Each row is a point. The points of each table are mixes of a few directions, plus a little noise. Count the directions of each table, and those that both share. Where both have some left over, give the other angles between the two spaces (their principal angles), to ten degrees, smallest first.

First (6 x 3):
[[-0.25 -2.19 -3.08]
 [ 0.07  0.61  0.86]
 [-0.12 -1.07 -1.52]
 [ 0.49  4.19  5.74]
 [-0.14 -1.44 -1.90]
 [-0.07 -0.08 -0.13]]
Second, 5 rows:
[[-0.25 -2.18 -2.98]
 [ 0.13  1.17  1.61]
 [-0.30 -2.68 -3.68]
 [ 0.11  1.00  1.36]
 [ 0.30  2.69  3.69]]
Directions: first 1, second 1, shared 1

First:
[[ 0.08 -0.16  0.01  0.00 -0.40 -0.32  0.23  0.41]
 [ 0.11 -0.22  0.01  0.00 -0.53 -0.41  0.31  0.54]
 [ 1.26 -2.45  0.19  0.00 -6.11 -4.70  3.51  6.17]
 [-0.37  0.72 -0.06  0.00  1.78  1.37 -1.03 -1.80]
 [-0.16  0.32 -0.02  0.00  0.79  0.61 -0.45 -0.80]
 [ 0.33 -0.63  0.05  0.00 -1.58 -1.21  0.91  1.60]
 [ 0.60 -1.17  0.09  0.00 -2.91 -2.24  1.67  2.94]
 [ 0.25 -0.49  0.04  0.00 -1.23 -0.94  0.70  1.24]
 [-1.12  2.18 -0.17  0.00  5.44  4.19 -3.13 -5.50]
 [-0.97  1.90 -0.15  0.00  4.75  3.66 -2.73 -4.81]]
Second:
[[-3.22 -0.59  0.26 -0.09 -1.00  1.24  0.46  0.73]
 [ 1.81  1.32 -0.70 -2.08  0.04 -0.80  1.98  1.31]
 [ 1.61 -0.78  0.26  2.16  0.78 -0.20 -2.85 -2.18]
 [-0.82 -1.32 -2.67 -0.63 -3.74  5.04 -6.30 -1.55]
 [ 1.72 -0.32  0.66  1.80  1.39 -1.17 -1.18 -1.52]
 [-2.52  0.44  0.46 -1.29 -0.31 -0.18  3.28  2.08]
 [ 1.43  1.24  1.75  0.18  2.85 -3.91  4.66  1.13]]
Directions: first 1, second 3, shared 0; angles 60

First, 8 rows:
[[ 4.47  0.58  0.31  2.61  5.21 -4.47  0.16  3.34 -5.02 -1.24 -6.28  3.53]
 [-1.13 -1.51  0.55 -0.93 -1.02  2.18 -1.60 -1.70  0.99  0.80  0.26 -2.06]
 [-0.51 -0.83  0.12 -0.23  0.32  1.14 -0.90 -1.02  0.57 -0.28 -0.38 -0.97]
 [-3.94 -0.15  2.51 -3.03 -4.20 -2.21  2.36  1.88 -2.37  1.12  2.37  1.43]
 [ 2.85  0.09 -1.49  1.06  0.05  1.49 -0.88  0.23  1.31  1.76  0.52 -0.67]
 [ 1.77 -0.38 -1.63 -0.74 -0.36  0.32 -0.88 -3.30  1.81 -1.30 -0.03  0.28]
 [-1.00 -1.78 -0.76 -1.37  1.92  0.41  2.49  2.40 -0.06 -1.68  2.22  1.24]
 [-2.63  4.01  0.44  2.66 -1.89  1.24 -0.73 -1.67  2.62  0.90  1.38 -2.70]]
Second, 8 rows:
[[ 0.88 -2.07 -0.46 -1.25  0.87  0.43 -0.19 -0.35 -0.22 -0.72 -0.36  0.46]
 [-0.20  0.49  0.11  0.33 -0.19 -0.12  0.04  0.07  0.02  0.14  0.04 -0.15]
 [ 0.27 -0.73 -0.24 -0.42  0.28  0.15 -0.11 -0.12 -0.03 -0.23 -0.13  0.12]
 [ 3.07 -7.21 -1.73 -4.33  3.00  1.50 -0.64 -1.09 -0.57 -2.41 -1.21  1.48]
 [-1.66  3.97  0.93  2.29 -1.62 -0.83  0.32  0.63  0.29  1.26  0.70 -0.85]
 [ 2.88 -6.73 -1.61 -4.04  2.83  1.32 -0.56 -1.00 -0.54 -2.26 -1.16  1.41]
 [-3.22  7.60  1.75  4.56 -3.18 -1.57  0.68  1.10  0.63  2.55  1.26 -1.64]
 [-2.06  4.72  1.18  2.78 -1.96 -0.99  0.42  0.66  0.36  1.54  0.81 -0.94]]
Directions: first 6, second 1, shared 1
